Rows are points. The ring and each string are closed loops that go straight from each point to the next, and from the last back to the first. Before rounding, they use only three directions, however many columns there are. Count how often each string passes through the ring. Passing back the other way cancels.

Ring:
[[ 0.61  0.06  0.31]
 [ 0.21  0.30  0.08]
 [-0.22  0.21 -0.05]
 [-0.42 -0.11 -0.16]
 [-0.29 -0.35  0.01]
 [ 0.08 -0.38  0.38]
 [ 0.43 -0.23  0.51]]
String, 24 rows:
[[-0.16 -0.17  0.25]
 [-0.26 -0.32  0.36]
 [-0.19 -0.56  0.32]
 [ 0.08 -0.51  0.17]
 [ 0.22 -0.35  0.06]
 [ 0.11 -0.09  0.31]
 [ 0.18 -0.09  0.58]
 [ 0.32 -0.15  0.18]
 [ 0.68 -0.18  0.13]
 [ 0.97 -0.05  0.25]
 [ 0.67  0.16  0.62]
 [ 0.20  0.11  0.52]
 [ 0.21  0.02  0.14]
 [ 0.44  0.21 -0.09]
 [ 0.39  0.37 -0.20]
 [ 0.09  0.55  0.13]
 [-0.06  0.23  0.32]
 [-0.02  0.07  0.18]
 [-0.10  0.05 -0.28]
 [-0.44  0.06 -0.56]
 [-0.66  0.00 -0.36]
 [-0.72 -0.21 -0.62]
 [-0.52 -0.36 -0.66]
 [-0.07 -0.22 -0.18]]
Times through: 1
String, 18 rows:
[[ 0.11  0.30  0.40]
 [ 0.52  0.37  0.13]
 [ 0.63  0.26  0.36]
 [ 0.38  0.09  0.47]
 [ 0.27 -0.05  0.16]
 [ 0.65 -0.09  0.20]
 [ 0.87 -0.06  0.42]
 [ 0.61  0.05  0.57]
 [ 0.43  0.12  0.57]
 [ 0.74  0.29  0.31]
 [ 0.61  0.34 -0.11]
 [ 0.18  0.46  0.32]
 [-0.03  0.23  0.40]
 [ 0.00  0.10  0.05]
 [-0.08  0.16 -0.22]
 [-0.29  0.39 -0.15]
 [-0.23  0.45  0.18]
 [ 0.00  0.19  0.28]]
Times through: 2

Ring:
[[-0.68  0.47  0.07  0.10 -0.25  0.22  0.40 -0.08]
 [-0.61  0.45 -0.05  0.23 -0.26  0.09  0.24  0.10]
 [-0.43  0.30 -0.27  0.28 -0.21  0.01 -0.03  0.33]
 [-0.16  0.07 -0.49  0.22 -0.05 -0.06 -0.27  0.47]
 [ 0.04 -0.09 -0.58  0.09  0.14 -0.13 -0.33  0.45]
 [ 0.17 -0.21 -0.53 -0.15  0.34 -0.11 -0.20  0.23]
 [ 0.08 -0.19 -0.41 -0.34  0.35  0.11 -0.02  0.02]
 [-0.17 -0.06 -0.23 -0.45  0.20  0.43  0.18 -0.15]
 [-0.41  0.12 -0.08 -0.41  0.02  0.58  0.34 -0.24]
 [-0.64  0.36  0.08 -0.17 -0.16  0.47  0.47 -0.23]]
String, 19 rows:
[[ 0.30 -0.20 -0.47 -0.09  0.53 -0.50 -0.11  0.13]
 [-0.01 -0.04 -0.32 -0.14  0.28 -0.09  0.04  0.04]
 [ 0.01 -0.05 -0.26 -0.22  0.36 -0.12  0.14 -0.08]
 [ 0.01 -0.18 -0.27 -0.55  0.39  0.31  0.18 -0.22]
 [-0.24 -0.11 -0.26 -0.61  0.12  0.78  0.17 -0.17]
 [-0.37  0.03 -0.23 -0.39 -0.03  0.70  0.14 -0.05]
 [-0.57  0.12 -0.11 -0.49 -0.16  0.99  0.28 -0.17]
 [-0.80  0.44  0.26 -0.33 -0.20  0.70  0.71 -0.47]
 [-0.70  0.52  0.25 -0.02 -0.13  0.15  0.66 -0.36]
 [-0.51  0.42  0.07  0.09 -0.06 -0.05  0.44 -0.16]
 [-0.80  0.67  0.23  0.29 -0.30 -0.03  0.56 -0.14]
 [-0.68  0.65  0.15  0.44 -0.24 -0.32  0.45 -0.02]
 [-0.40  0.38 -0.08  0.27 -0.06 -0.26  0.22  0.08]
 [-0.38  0.37 -0.20  0.42 -0.14 -0.33  0.04  0.30]
 [-0.28  0.16 -0.53  0.39 -0.24 -0.03 -0.38  0.66]
 [-0.15 -0.01 -0.59  0.14 -0.10  0.15 -0.39  0.56]
 [-0.22  0.01 -0.42 -0.08 -0.03  0.30 -0.14  0.27]
 [-0.13  0.06 -0.32  0.00  0.12 -0.07 -0.01  0.16]
 [ 0.23 -0.13 -0.49  0.03  0.42 -0.50 -0.17  0.24]]
Times through: 1
String:
[[-0.49  0.33  0.03 -0.06 -0.04  0.14  0.42 -0.18]
 [-0.84  0.60  0.29  0.01 -0.27  0.32  0.68 -0.34]
 [-0.83  0.55  0.14  0.07 -0.37  0.41  0.48 -0.13]
 [-0.76  0.47 -0.02  0.12 -0.40  0.46  0.27  0.07]
 [-0.73  0.56  0.01  0.35 -0.38  0.08  0.28  0.12]
 [-0.48  0.47 -0.03  0.39 -0.13 -0.35  0.26  0.10]
 [-0.33  0.26 -0.19  0.17 -0.04 -0.12  0.11  0.14]
 [-0.35  0.15 -0.35  0.09 -0.15  0.22 -0.10  0.31]
 [-0.35  0.17 -0.49  0.33 -0.28  0.12 -0.33  0.60]
 [-0.28  0.21 -0.47  0.45 -0.20 -0.19 -0.30  0.60]
 [-0.26  0.23 -0.38  0.39 -0.11 -0.27 -0.17  0.45]
 [-0.36  0.16 -0.54  0.35 -0.33  0.18 -0.40  0.68]
 [-0.39  0.17 -0.41  0.18 -0.26  0.28 -0.20  0.45]
 [-0.34  0.21 -0.24  0.11 -0.08  0.04  0.05  0.18]
 [-0.39  0.23 -0.21  0.08 -0.10  0.12  0.08  0.15]
 [-0.61  0.33 -0.18  0.10 -0.34  0.42  0.08  0.21]
 [-0.87  0.64  0.15  0.26 -0.43  0.23  0.44 -0.03]
 [-0.80  0.70  0.33  0.23 -0.23 -0.09  0.71 -0.30]
 [-0.56  0.46  0.15  0.07 -0.05 -0.06  0.54 -0.25]
 [-0.90  0.58  0.35 -0.16 -0.27  0.54  0.78 -0.47]
 [-0.81  0.38  0.16 -0.36 -0.27  0.87  0.58 -0.36]
 [-0.62  0.39  0.21 -0.25 -0.04  0.35  0.67 -0.45]
 [-0.40  0.27  0.02 -0.11  0.06  0.08  0.42 -0.22]
 [-0.43  0.15 -0.16 -0.22 -0.07  0.48  0.20 -0.04]
 [-0.59  0.19 -0.08 -0.35 -0.18  0.81  0.30 -0.14]
 [-0.36  0.15 -0.19 -0.12 -0.03  0.28  0.15  0.02]]
Times through: 1

Ring:
[[ 0.46 -0.09  0.76 -0.16 -0.08 -0.11  0.09  0.31 -0.08 -0.38  0.17 -0.10]
 [ 0.18  0.06  0.68 -0.15  0.00  0.25 -0.14  0.14  0.23 -0.20  0.04 -0.04]
 [-0.29  0.54 -0.58 -0.17  0.11  0.36 -0.05 -0.29 -0.08  0.34  0.01 -0.16]
 [-0.38  0.54 -0.98 -0.10  0.04  0.24  0.07 -0.31 -0.29  0.41  0.09 -0.20]
 [-0.06  0.18 -0.62 -0.01 -0.13 -0.13  0.24  0.01 -0.47  0.09  0.26 -0.21]
 [ 0.31  0.01 -0.06 -0.08 -0.15 -0.34  0.33  0.21 -0.53 -0.19  0.31 -0.21]]
String, 30 rows:
[[ 0.36 -0.26  1.31 -0.07 -0.11  0.21 -0.22  0.40  0.45 -0.49  0.07  0.05]
 [ 0.51 -0.21  1.42 -0.16 -0.06  0.13 -0.15  0.40  0.35 -0.53  0.06  0.02]
 [ 0.10 -0.15  0.82  0.00 -0.12  0.30 -0.25  0.27  0.42 -0.28  0.06  0.04]
 [ 0.06  0.05  0.28 -0.06 -0.08  0.16 -0.06  0.12  0.07 -0.12  0.11 -0.07]
 [ 0.28  0.19  0.14 -0.20  0.00 -0.09  0.18  0.08 -0.29 -0.12  0.16 -0.18]
 [ 0.72  0.06  0.67 -0.32  0.01 -0.37  0.34  0.27 -0.46 -0.41  0.22 -0.22]
 [ 0.76 -0.15  0.93 -0.23 -0.09 -0.38  0.28  0.41 -0.33 -0.54  0.25 -0.16]
 [ 0.33 -0.32  0.88  0.02 -0.22 -0.02 -0.04  0.43  0.14 -0.45  0.20 -0.01]
 [ 0.03 -0.09  0.33  0.03 -0.16  0.14 -0.09  0.21  0.13 -0.17  0.15 -0.03]
 [ 0.11  0.09  0.02 -0.08 -0.09 -0.02  0.11  0.11 -0.20 -0.09  0.18 -0.14]
 [ 0.49  0.24 -0.43 -0.25 -0.05 -0.62  0.62  0.09 -1.01 -0.11  0.36 -0.36]
 [ 0.27  0.24 -0.56 -0.16 -0.08 -0.44  0.49  0.04 -0.83 -0.01  0.33 -0.31]
 [ 0.00  0.17 -0.32 -0.05 -0.09 -0.04  0.15  0.03 -0.31  0.03  0.20 -0.17]
 [-0.17  0.08 -0.18  0.04 -0.13  0.18 -0.05  0.05  0.00  0.03  0.15 -0.08]
 [-0.44  0.08 -0.60  0.17 -0.21  0.26 -0.09 -0.01  0.01  0.19  0.18 -0.06]
 [-0.33  0.45 -1.35 -0.01 -0.08 -0.07  0.29 -0.24 -0.65  0.40  0.25 -0.27]
 [-0.12  0.61 -1.42 -0.18  0.02 -0.25  0.48 -0.30 -0.95  0.40  0.27 -0.38]
 [-0.04  0.40 -0.74 -0.14 -0.01 -0.09  0.27 -0.14 -0.54  0.19  0.20 -0.25]
 [-0.17  0.16 -0.30  0.00 -0.10  0.17 -0.01 -0.01 -0.07  0.09  0.14 -0.10]
 [-0.38  0.04 -0.35  0.15 -0.19  0.30 -0.15  0.03  0.13  0.12  0.15 -0.03]
 [-0.22  0.22 -0.97  0.06 -0.17 -0.12  0.25 -0.05 -0.53  0.21  0.29 -0.22]
 [ 0.07  0.24 -0.87 -0.06 -0.13 -0.38  0.45  0.00 -0.82  0.10  0.35 -0.30]
 [ 0.32  0.19 -0.69 -0.13 -0.13 -0.59  0.60  0.09 -1.00 -0.04  0.40 -0.35]
 [ 0.24 -0.11 -0.03  0.02 -0.22 -0.30  0.27  0.27 -0.42 -0.22  0.33 -0.16]
 [ 0.27 -0.20  0.33  0.02 -0.22 -0.19  0.14  0.34 -0.19 -0.31  0.28 -0.10]
 [ 0.92 -0.12  0.49 -0.25 -0.13 -0.80  0.63  0.44 -0.88 -0.54  0.41 -0.30]
 [ 0.99  0.04  0.51 -0.38 -0.03 -0.78  0.66  0.35 -0.94 -0.50  0.36 -0.34]
 [ 0.48  0.09  0.34 -0.23 -0.03 -0.26  0.28  0.19 -0.41 -0.26  0.21 -0.20]
 [-0.01  0.02  0.24 -0.01 -0.11  0.20 -0.10  0.13  0.12 -0.10  0.11 -0.05]
 [ 0.14 -0.14  0.74 -0.02 -0.13  0.21 -0.17  0.27  0.30 -0.28  0.10  0.01]]
Times through: 1
